Rows are points. The window is the flat piece filled in between its corners: a triangle in 3 columns, a solid with four corners in 4, and so on. A path goes straight from each point to the next, and from the last back to the first. List the points from which the path goes on through the window.
In the rows, zero is written as 128.

Window (3 x 3):
[[177 115 115]
 [167 143 149]
 [111 146 182]]
Path:
(1): [177 122 181]
(2): [207 101 135]
(3): [171 135 108]
(4): [169 156 117]
(5): [170 112 147]
(6): [179 108 161]
(7): [161 145 130]
(8): [151 153 139]
Through the window after points: 4, 6, 8

Window (4 x 4):
[[ 54 107 143 111]
 [ 71 129 103 165]
 [167 138 123 109]
 [146 172 121 115]]
Path:
(1): [ 53 108 120  67]
(2): [120 135  69 105]
(3): [123 148 122 152]
(4): [146 178 126 166]
(5): [121 135  76 104]
(6): [ 76 135  74 137]
(7): [ 92 134 129 164]
(8): [162 181 142 131]
(9): [164 168  77 117]
(10): [123 140  76 102]
(11): [150 157 125 142]
(12): [ 74 115 160 164]
Through the window after points: 6, 12

Window:
[[ 67 105 142 137 167 135 124  87]
 [166 128 110 152 142  65 174 129]
 [ 98  97  64  99 106 115 111 144]
 [109 103  79 103 137 133   7 163]
 [166  87 146 105 154 194 160 157]
 [ 29 127  67 200 143  83  95 128]
 [108 161 111 139 132 180 165 113]
 [150 113 106  90 196  87 114 178]]
Path:
(1): [128 140 139 101  79 101 166 175]
(2): [ 87 105 134 110 126 115 119 150]
(3): [102 104  82 123 141 135 120 116]
(4): [103 102 104 127 168 139 151 102]
(5): [115 119 166 139 131 126 158 153]
(6): [127 112 158  93 147 131 135 168]
(7): [154  98  74 131 188 133 127 145]
(8): [104 123  51 148 161 146  90 122]
(9): [ 68 127 116 151 130 110 110 138]
(10): [ 76 113 135 110  97 111  76 162]
(11): [132 102  57 126 201 154  53 115]
(12): [150 113  62 135 187 114 111 136]
(13): [104 133 144  94 140 119 141 163]
(14): [114 115 152  94 129 131 123 151]
(15): [147 117  91 126 164 144 112 114]
(16): [132 109  74 138 151 102 118 135]
Through the window after points: 2, 6, 8, 10, 12

Window, 9 rows:
[[ 85 104 126 166 143  72 117 142 144]
 [150  78 127 117  98 164 157 203 152]
 [193 157 169 108  88  93 109 123 100]
 [ 93 133 132  58 108 192 182 155 140]
 [141  42 116 132  49 105  67 167 139]
 [109 117 123  64 146 193  96 168 112]
 [127 142 111  70 136 119 158 196  93]
 [ 69 127  57 114 169 172 135 140 110]
 [171 119 159  75 123  98 173 101 158]]
Path:
(1): [118 166 125  83 129 147 151 153 180]
(2): [126 122 129  99 102 106 128 173 155]
(3): [136  87 119 111 134 132 145 139  99]
(4): [101  63 129 119 143 130 173 126 106]
(5): [ 99 117 102 110 115 137 117 180 170]
(6): [ 91 153 102  84 109 118 111 183 160]
(7): [123  82 126 131 146 133 161 137  92]
(8): [129 102 136  80 115 143 165 134 120]
Through the window after points: 2, 6, 8

Window:
[[ 88  80 128  79 138  94 120 102 116 151 163]
 [ 83 113 106  87 129  75  59  77  96 131 109]
 [113 117 136  99 153  83 112 123 133  70 125]
 [121 152 123 133 124 221  63 113 175 135 132]
 [113 137 114 155  37 123 135 229 200 115 129]
 [ 76 186 120 149 132 149 135 128 195 160 112]
 [ 79 127  81 170  59 143 162 174 148  85 132]
 [109 180 148 125  32 158 150 174 140 114 146]
 [129 160  94 133 208  99  86 106 101 161 141]
 [164 154  72  96 156 172 102  88 175 149  87]
 [176 126 138 146 140 151  80  48 152 145 104]]
Path:
(1): [118 170  92 147  92 126 113 113 158 127 183]
(2): [114 147 106 119 121 119 107 117 172 119 138]
(3): [102 144 139 145 122 158 143 178 149 139  70]
(4): [112 125 147 140 141 155 128 134 126 164 111]
(5): [ 91 132 101  97 130  99 110 104 153 134 152]
(6): [126 153  95 132 175  73  84  91 135 122 192]
(7): [116 149 108 126 169 136 103 130 108 165  92]
(8): [ 84 139 118 132 123 138 131 140 154 134 101]
Through the window after points: 2, 4, 6, 8

Window:
[[ 72 145  74 103 161 129  91 124 178 111 152  97]
 [176 129 143 121 135 148 154 153 115  84 189 117]
 [ 85  92 165  85 119 133 169 138 143 124 150 124]
 [120  46 194 146 157 130 135 125 111 175  98 139]
 [ 96 109 188 156  94  88 152 145  70 200 120 117]
 [131 126 182 203 125 113 183 184 147 175 140 159]
 [ 79 183 158  93 112 118  56 148 208 115 135  79]
 [196 114  87 104  86 127 159 121 181  96 176 103]
 [106  98 174 203  76 117 125 162 116 126 108 177]
 [128 150 143 111 134 102 149 167 132 139  98 147]
 [142 113 120  79 101 218 143 137 140 123 148  93]
 [ 62 192 150 104 135 144  83  70 193 117 123 118]]
Path:
(1): [143 128 142  98 109 173 128 150 153 132 161 121]
(2): [ 95 118 158  80 146 125  74 205 161 196 173 150]
(3): [105 137 147 147  98 145 175  85 149 101  95 102]
(4): [121 145 150 139 124 140 151 149 153 105 120  81]
(5): [120 112 127 128 132 129 120 143 136 136 173 159]
(6): [109 103 151 110 131 112  97 141  95 197 161 160]
(7): [110 124 183 180  84 109 179 152 119 126  95 103]
(8): [118 116 130 118 119 131 140 120 146 110 128  94]
Through the window after points: 4, 6, 8

Window (14 x 14):
[[132 139 144  77 165 139 114 166 142  86 151 118 153 120]
 [136 104 166  95 112 107 101 152 164 133  63 142  78  99]
 [131  79 154 110 151 177 142 110 160 170 127 160 181 144]
 [127  90 113  72  60 112 138  63 129  92  73 167  83 127]
 [200  87 149 147 116  27 157 112 153  39  54 156  91 136]
 [141 169 147 114 177 135 131 129 164 179 202 170 137 140]
 [120  67  41  85 102  99 123 183 119 139  83 143  86  82]
 [ 87 122 139 158 156 117  84 128 158 156 176 106 153 148]
 [135  88  52 117  52 156 151 136 116 188 122  58  97  20]
 [ 99 170 112 144 211 181 135 134 171 156 142 111 129 142]
 [112 170 131 159 126 184 122 176 181 141 170 155 158 156]
 [ 83  78 108 115  73 101 195 151  93 117  93 133  72  41]
 [128 112  88 126  83 143 133 157  44 184  93  95 101  87]
 [170  79 122 152 131 105  76 102 110  78  74 176 102  50]]
Path:
(1): [143 120 143 146 160 150 121 158 162 125 175 133  85 117]
(2): [108 138 118  89 130 109 127 108 155 154 112 155 174 123]
(3): [108 135 117 105 132 115 135 155 156 142  93 131 149  88]
(4): [147  84 121 140 132 164 119 140 126 152 159 134 102 131]
(5): [156  72 107 138 139 160 134 147 122  79 133 115  52 147]
(6): [ 98 128 120  96  87 106 126  93 144 153  99 150 142  95]
(7): [152 141 126 114 117  70 142 110 147 132  84 104 154  80]
(8): [134  51 108 150 131 164 117 151 112  85 130 187  64 126]
(9): [140 109 118 136 149 168 110 129 154 135 154 138 104 129]
(10): [107 172 142 128 111 113 145 163 149 146 119 166 179 116]
(11): [141 127 122  86 112 112 118 120 133 140  79 136 150  88]
(12): [115  58 117 145 150 148 164 156 117 130 170 114  58 119]
(13): [134  80 123 111 151 179 147 152 116 126 121 154  62 124]
(14): [103 140 111 110 101 125 100 123 139 154 129 114 158  87]
(15): [ 98 192 115 128 106 131 125 147 140 155  71 129 153  73]
(16): [136  65 114 123 112 122 131 115 124 124 127 142  84 125]
Through the window after points: 5, 9
